Rows are points. To make a cloud, some directions were put in groups of two or more. Within a group, all points are equally far from the middle, so they leave a hole (a ring in 2 directions, a hollow ball in 3). The other directions are filled evenly. Then the cloud was stretched, turned, moved and blurred a little. Count the holes, and give their numbers of directions, smallest first.

Cloud, 13 rows:
-0.10  +0.04
-0.37  -0.76
+0.22  -0.26
-0.37  -0.60
-0.62  +0.15
-0.21  -0.06
+0.02  +0.01
+0.29  +0.38
-0.29  -0.60
+0.18  +0.15
+0.27  +0.49
-0.16  -0.23
-0.08  -0.16
Holes: 0

Cloud:
-0.17  -0.37  -0.53
+0.40  +0.30  +0.19
-0.35  -0.04  +0.15
+0.38  -0.48  +0.10
-0.03  +0.12  +0.09
+0.06  +0.56  -0.21
+0.53  +0.23  +0.16
+0.19  +0.18  +0.15
+0.26  -0.69  -0.07
+0.29  +0.11  +0.10
-0.18  -0.22  +0.42
+0.06  -0.73  -0.34
-0.28  +0.57  -0.02
+0.39  -0.31  +0.13
-0.52  +0.11  -0.16
-0.28  -0.61  -0.24
-0.65  +0.05  +0.37
-0.07  +0.67  -0.25
+0.27  +0.55  -0.01
+0.04  -0.44  -0.10
Holes: 0

Cloud, 21 rows:
-0.06  -0.41  +0.01
-0.16  +0.32  +0.06
-0.21  -0.14  -0.53
+0.47  +0.24  -0.45
+0.26  +0.62  -0.19
-0.10  +0.47  -0.18
-0.02  +0.46  -0.70
+0.04  -0.34  +0.28
+0.29  +0.16  -0.17
-0.52  +0.04  -0.57
+0.43  +0.07  +0.36
-0.22  +0.07  -0.71
-0.42  +0.04  -0.52
-0.22  +0.39  -0.41
-0.04  +0.24  -0.05
-0.21  +0.05  -0.05
-0.04  -0.31  -0.39
-0.14  +0.47  -0.49
-0.29  -0.40  +0.43
+0.23  -0.40  +0.59
-0.20  +0.17  -0.11
Holes: 0

Cloud:
+0.13  -0.25  -0.16  -0.37
+0.53  +0.04  -0.13  +0.27
-0.18  -0.26  -0.40  -0.20
+0.28  -0.18  -0.15  +0.04
-0.10  +0.48  +0.65  +0.65
-0.46  +0.50  -0.32  -0.22
+0.24  -0.33  +0.36  -0.01
+0.30  -0.22  +0.31  -0.11
+0.40  +0.34  -0.11  -0.27
+0.59  +0.07  -0.31  +0.50
-0.08  +0.69  -0.13  -0.41
-0.22  -0.24  -0.28  +0.04
+0.06  -0.20  -0.11  +0.61
-0.22  -0.39  -0.07  -0.19
-0.62  +0.06  +0.20  -0.14
-0.52  -0.22  -0.04  -0.13
+0.60  +0.39  +0.26  +0.40
+0.10  -0.25  -0.25  -0.08
-0.01  +0.47  +0.28  -0.49
-0.49  -0.15  +0.24  +0.20
-0.20  +0.51  +0.38  +0.26
-0.26  -0.35  -0.26  -0.37
-0.10  +0.71  -0.20  +0.50
+0.21  -0.22  +0.19  -0.35
+0.25  -0.07  -0.48  +0.57
-0.53  +0.23  +0.37  -0.02
-0.02  +0.52  +0.57  +0.21
-0.27  +0.65  -0.16  -0.17
Holes: 1 (2)

Cloud:
+0.38  -0.55  -0.10  -0.09  +0.36  +0.29
+0.59  -0.17  -0.09  +0.05  +0.19  -0.17
+0.04  +0.44  +0.17  -0.26  -0.35  +0.70
-0.11  -0.14  +0.03  +0.21  -0.53  -0.33
+0.52  -0.17  -0.31  +0.27  -0.01  -0.07
+0.47  +0.21  +0.46  +0.49  -0.25  +0.01
+0.12  -0.43  +0.50  +0.00  -0.41  +0.00
+0.45  +0.53  +0.12  +0.16  -0.50  +0.12
+0.50  +0.16  -0.09  +0.37  -0.09  +0.35
+0.52  -0.43  +0.41  -0.52  -0.09  +0.13
+0.41  +0.08  -0.23  -0.22  -0.17  +0.74
+0.32  +0.16  -0.23  -0.36  -0.31  +0.74
-0.36  +0.12  +0.49  +0.05  -0.06  +0.31
+0.50  +0.09  -0.17  +0.33  -0.01  +0.38
+0.27  +0.64  +0.53  -0.21  -0.16  -0.08
+0.31  +0.44  -0.37  -0.20  +0.00  +0.13
+0.52  +0.33  -0.08  +0.30  -0.28  +0.22
-0.15  -0.07  -0.44  -0.14  -0.08  -0.39
+0.63  -0.04  -0.14  -0.53  -0.18  -0.16
-0.20  +0.60  +0.16  +0.17  -0.36  -0.09
+0.05  +0.11  -0.47  -0.67  -0.46  +0.28
+0.22  +0.54  +0.42  -0.29  +0.22  +0.13
+0.13  -0.10  +0.68  +0.44  +0.18  -0.24
+0.51  -0.11  +0.07  -0.15  -0.69  +0.27
+0.13  -0.23  +0.62  +0.28  +0.39  -0.12
-0.09  +0.32  -0.36  -0.16  +0.17  -0.05
+0.07  +0.40  -0.31  -0.24  +0.21  +0.33
-0.02  -0.21  +0.68  +0.27  +0.35  -0.04
-0.02  +0.40  +0.04  -0.31  +0.27  -0.11
+0.49  -0.09  -0.41  -0.76  -0.32  +0.28
+0.46  -0.36  -0.34  +0.11  -0.08  -0.30
-0.26  -0.29  +0.54  -0.29  +0.18  +0.08
+0.43  +0.01  +0.33  -0.82  -0.13  +0.32
-0.24  -0.29  +0.10  -0.26  +0.49  +0.09
-0.17  +0.49  +0.54  -0.15  +0.25  +0.04
+0.34  +0.63  +0.01  +0.19  -0.32  +0.28
-0.14  -0.07  -0.44  -0.18  -0.08  -0.40
-0.04  -0.25  -0.10  +0.06  +0.29  -0.47
-0.10  -0.09  -0.33  -0.71  -0.16  -0.22
-0.23  +0.23  +0.40  -0.25  -0.51  -0.28
+0.44  +0.33  +0.67  -0.03  +0.11  +0.33
+0.25  -0.21  +0.29  +0.31  -0.53  -0.30
+0.13  +0.37  -0.45  -0.39  -0.15  -0.10
+0.48  +0.50  +0.58  -0.04  -0.25  -0.05
+0.49  -0.62  +0.03  -0.46  -0.10  -0.20
+0.52  -0.10  -0.07  +0.13  -0.62  -0.06
+0.63  -0.19  -0.43  -0.25  -0.45  +0.00
+0.54  -0.56  -0.33  -0.31  -0.21  -0.18
Holes: 3 (2, 2, 2)
